Each row is a point. To make a cloud, some directions were put in groups of two or more. Within a group, all points are equally far from the middle, so they leave a hole (a ring in 2 directions, a hollow ball in 3). The other directions are filled evenly. Then the cloud was stretched, turned, moved and blurred a little. How many holes are there, and how many directions does each take, smallest first?

Cloud (13 x 2)
37 -31
29 28
-28 -69
39 -27
-29 38
31 24
15 -63
-47 13
-51 -40
-55 -23
35 16
-25 40
-52 6
Holes: 1 (2)

Cloud (22 x 3)
3 -60 -48
5 -66 -17
-68 16 -35
19 77 25
-16 12 15
-16 -48 -28
26 -12 -22
21 48 -21
29 51 -7
67 19 31
64 6 -7
-6 4 44
39 3 39
21 74 -36
-65 35 -34
-5 66 23
36 19 -60
-68 8 -44
-30 -32 37
-39 14 -52
11 35 -19
-44 7 10
Holes: 0

Cloud (22 x 3)
-23 -51 21
21 -58 14
-51 51 26
-62 3 -9
53 -9 29
-17 12 73
-59 17 -18
26 -21 -23
-18 51 50
-39 39 52
7 -60 14
-30 -30 56
-29 10 -39
19 26 64
40 -16 -9
-22 -14 70
43 -7 -6
-41 -2 60
-54 -17 31
-61 18 33
-51 8 50
5 -56 3
Holes: 1 (3)

Cloud (26 x 4)
3 -66 3 37
18 -56 -20 43
-49 16 -48 34
-50 46 -36 -14
45 -58 9 14
50 38 19 28
47 13 -46 -12
45 22 46 26
-51 -15 -56 18
-58 -19 47 4
-24 -35 -11 -67
12 24 26 61
-28 56 3 -40
52 -34 -32 22
12 -20 40 -64
-26 7 -59 -42
22 25 27 58
-14 -32 55 37
44 -28 -38 41
34 -36 29 -49
-24 -5 -56 -48
33 11 54 -38
31 47 26 -27
-24 27 14 57
55 22 -34 25
16 -31 60 35
Holes: 2 (2, 2)

Cloud (30 x 4)
-25 -40 -63 34
44 -5 -52 23
15 -27 -53 -44
60 50 -1 7
-31 4 29 -1
24 -14 -32 -51
-45 -23 -77 0
58 -15 -17 40
34 -46 -33 -29
6 -32 46 -57
7 4 -36 -22
-1 5 3 -64
79 -4 71 23
3 25 24 -59
-41 47 2 3
34 31 -66 53
-37 -14 11 -41
16 55 -37 17
-20 -47 45 -88
-38 -46 33 -2
-38 -26 -3 -14
28 -37 -39 47
36 24 -11 56
-3 -33 -9 -2
-35 -50 -38 -33
72 25 26 11
-66 -56 -62 -34
43 3 -20 56
6 3 20 -38
17 10 -51 -33
Holes: 0

Cloud (47 x 6)
53 65 26 49 -11 -10
51 25 -25 48 -40 4
61 -59 -4 -24 25 -15
13 -28 -28 29 2 24
16 -37 -4 50 -10 9
37 -31 7 -61 61 18
24 63 18 -63 9 26
-24 22 -35 -14 -10 -34
53 -4 34 -10 48 9
38 56 28 -28 -10 13
57 -16 35 -1 -13 -59
64 -6 -25 0 -38 27
21 59 -4 -10 -30 31
72 -42 37 -10 7 -1
-18 55 12 -1 -13 34
49 -8 -21 -18 -12 -51
14 7 -21 18 -51 -36
61 12 -53 -1 39 -8
19 12 41 -5 52 10
-28 77 -8 21 -1 31
36 74 -49 8 -9 1
30 -25 8 -1 14 52
-10 95 -47 -17 16 -7
10 68 -48 -6 -24 23
75 32 -24 -30 56 10
8 95 8 -3 -5 14
-22 58 23 18 5 31
68 39 30 -10 13 -6
52 -15 -46 22 18 -25
-16 2 -31 3 0 38
58 18 -5 28 -38 20
29 65 9 -25 -16 33
2 73 23 -49 25 -5
21 -15 -24 44 28 -39
43 -32 0 1 42 -35
49 20 -1 -87 18 -15
73 9 14 -76 14 9
59 0 -53 19 6 -21
54 -13 -33 35 -38 -16
50 41 -29 56 20 3
22 0 -16 -50 -35 20
39 49 7 -13 11 -53
18 66 -28 -30 14 -41
0 -25 -32 25 6 11
32 10 7 -46 76 19
67 -32 -7 -21 13 -39
16 54 -26 2 -38 23
Holes: 2 (2, 3)

Cloud (76 x 8)
41 -45 30 15 -41 24 20 -13
-44 48 20 -12 -12 -59 -33 42
-12 -53 -9 38 10 -49 8 -23
-50 17 7 -2 50 2 21 36
-6 47 -6 -23 14 -62 -24 -21
4 18 35 -49 64 -25 -27 12
-41 59 19 41 19 -6 10 -39
52 15 -25 9 9 -43 -69 2
-10 -25 -23 -54 -21 23 17 43
-30 34 -35 3 -5 -25 39 12
-15 16 -52 37 38 -7 -66 15
-22 -62 -30 -4 -4 38 -76 -2
10 0 -22 15 -52 -2 66 -15
-63 27 24 -8 -37 -6 -32 15
71 -52 2 18 10 2 -32 36
6 -32 -38 10 85 -3 -48 26
26 -8 8 -16 -72 9 15 41
-1 28 27 -24 -46 -15 -43 -18
-42 -18 43 6 -1 -32 -43 -41
6 -54 15 43 43 -39 -21 14
11 -53 -32 -6 -9 45 1 55
-11 4 17 -51 5 28 44 36
-29 81 8 -24 -18 6 15 0
27 13 -77 -17 20 -17 -26 31
38 72 -20 5 19 10 -23 -14
-40 -1 13 56 27 -56 -3 -9
-51 -75 -7 3 -54 -1 -42 19
-27 -32 -1 -5 -29 55 0 45
-1 -13 15 -25 -60 11 -39 -29
-4 19 -13 47 -4 -11 20 46
18 60 4 -24 30 8 -49 0
26 -6 -46 -3 54 -6 -22 -39
-30 -7 -19 73 8 1 0 37
3 26 -26 23 33 -43 -4 -60
-35 -24 36 43 54 -19 -18 -30
29 -58 -10 -42 9 45 -22 2
-54 -58 -20 -15 17 -61 -34 -7
-21 -40 -13 12 -43 -53 -40 7
10 29 -34 -72 11 6 31 18
50 -8 1 19 24 -42 -71 4
-31 -61 -7 16 32 45 -1 45
-13 3 -63 43 41 -35 -12 5
-87 -7 -11 -9 64 -26 -36 -10
35 5 32 3 -40 28 45 35
11 -37 -73 40 -10 20 9 -1
-9 13 49 12 16 24 -46 12
38 -54 -43 10 12 -31 -4 -28
-65 22 44 32 21 -35 -30 -23
57 24 -16 -25 -8 32 -54 -5
7 -45 -7 25 -35 -50 -18 13
8 -50 -48 -6 -48 -2 -36 49
-34 20 -26 -19 -3 8 67 -18
-47 -11 -44 81 -8 -43 -19 -1
-48 47 1 15 40 -38 -9 -36
-4 60 12 -23 41 27 14 16
-52 -4 42 -36 -18 1 21 -9
11 40 4 -57 45 1 0 -40
43 20 -7 -2 -12 17 -72 19
-49 21 44 30 46 -18 -33 -10
32 -95 -27 -7 29 -1 -46 48
70 -7 -20 -7 -70 -14 0 -4
-46 -66 27 -16 14 -24 -34 -22
-61 15 13 -40 15 -7 -2 -43
-2 3 -5 -33 -10 -66 -33 -8
15 46 -27 -68 -38 -10 9 -27
-18 -12 13 -61 -4 -15 -35 -15
20 -8 36 50 17 -20 -43 46
9 -16 -13 -56 53 -29 13 11
-36 19 -28 62 41 17 -20 -10
-1 44 27 1 -79 19 47 -17
-44 10 33 -3 8 -22 48 -10
4 -4 -57 43 -16 -48 -40 41
42 -20 38 -14 41 -3 30 7
-9 -75 -9 -2 62 -6 -2 15
21 2 -72 -37 -3 -15 -5 1
-12 -88 -69 -3 37 -19 -52 15
Holes: 1 (6)

Cloud (71 x 8)
-6 1 13 -52 20 18 -14 -8
1 7 -9 -72 12 -38 15 -38
-9 10 -40 11 13 30 21 -18
57 -18 -21 -19 34 28 -3 10
-3 -35 50 -37 -2 29 46 1
-63 37 3 2 1 11 -13 -30
-33 10 15 -23 26 -26 6 -25
13 -14 -4 -27 -25 27 6 53
3 -6 5 -44 38 -27 -9 15
1 7 15 7 16 16 32 -9
27 -28 26 14 4 18 -4 -64
2 32 19 -8 31 -12 4 -18
24 18 7 16 12 20 29 18
95 -34 27 4 2 6 2 49
27 39 -11 -49 75 -4 -10 -5
48 -18 18 -26 21 -6 -10 12
12 31 -8 23 16 -12 23 14
-11 -15 35 -32 -46 -10 -32 -1
16 -6 -18 9 -28 33 7 18
2 22 -17 30 -6 19 -24 5
0 -9 37 -25 3 30 -27 -56
-7 8 21 8 -5 -19 25 59
13 -18 38 -53 0 -22 18 -19
-26 -32 -9 20 9 4 36 -29
13 -8 -36 23 7 23 26 -6
44 18 -5 -13 30 19 0 -12
32 -2 -6 -24 19 -38 6 -14
18 -10 19 -12 -17 -20 11 16
43 24 17 15 5 3 42 32
-1 9 7 17 36 31 15 -69
-20 -21 -23 7 0 19 -12 -1
38 -18 1 -32 -8 33 -3 -1
23 -31 38 -1 42 11 38 -37
33 37 1 4 19 -16 -11 26
16 -17 15 20 -16 47 -13 19
1 16 17 24 37 -10 37 -35
-67 45 -22 13 24 41 23 -19
57 4 39 -10 10 -13 -20 6
-1 5 -16 21 35 22 33 32
9 23 -2 31 22 -19 -16 6
-6 14 19 -27 -31 34 12 8
44 -22 39 -5 9 24 31 31
-9 8 33 -44 -22 39 -18 -23
-6 -13 31 25 -8 44 15 10
3 21 24 37 7 51 23 18
-4 6 3 16 -6 -6 -37 -21
47 -7 48 49 1 58 7 8
-33 -24 17 -43 -13 16 -27 -20
20 8 23 -23 -28 -16 37 -16
18 14 20 34 49 46 -30 1
-21 -42 -21 -30 -4 23 24 1
21 29 26 -46 17 -2 7 -30
33 53 14 3 44 -17 33 -11
-26 14 19 -26 0 11 -13 -36
22 -27 53 3 2 52 -18 -11
-55 30 -21 24 -13 -1 -5 -11
39 58 22 21 32 28 -11 15
12 40 -44 -6 13 -12 -10 8
7 37 30 7 65 -33 5 -8
-20 -13 -6 -9 2 35 -1 -7
36 -9 43 -23 27 26 -23 19
61 -13 22 11 -8 6 -16 8
30 0 28 -16 12 49 41 -5
8 -44 8 -7 -5 42 -5 34
-40 57 -12 3 -12 22 -31 6
3 32 19 -19 -26 33 -45 3
0 23 44 -5 -7 -16 7 31
53 -27 28 -6 22 -15 41 -11
-3 5 -20 -12 -22 10 -16 15
47 40 38 27 22 28 10 35
50 -22 -3 -1 17 -2 28 17
Holes: 0
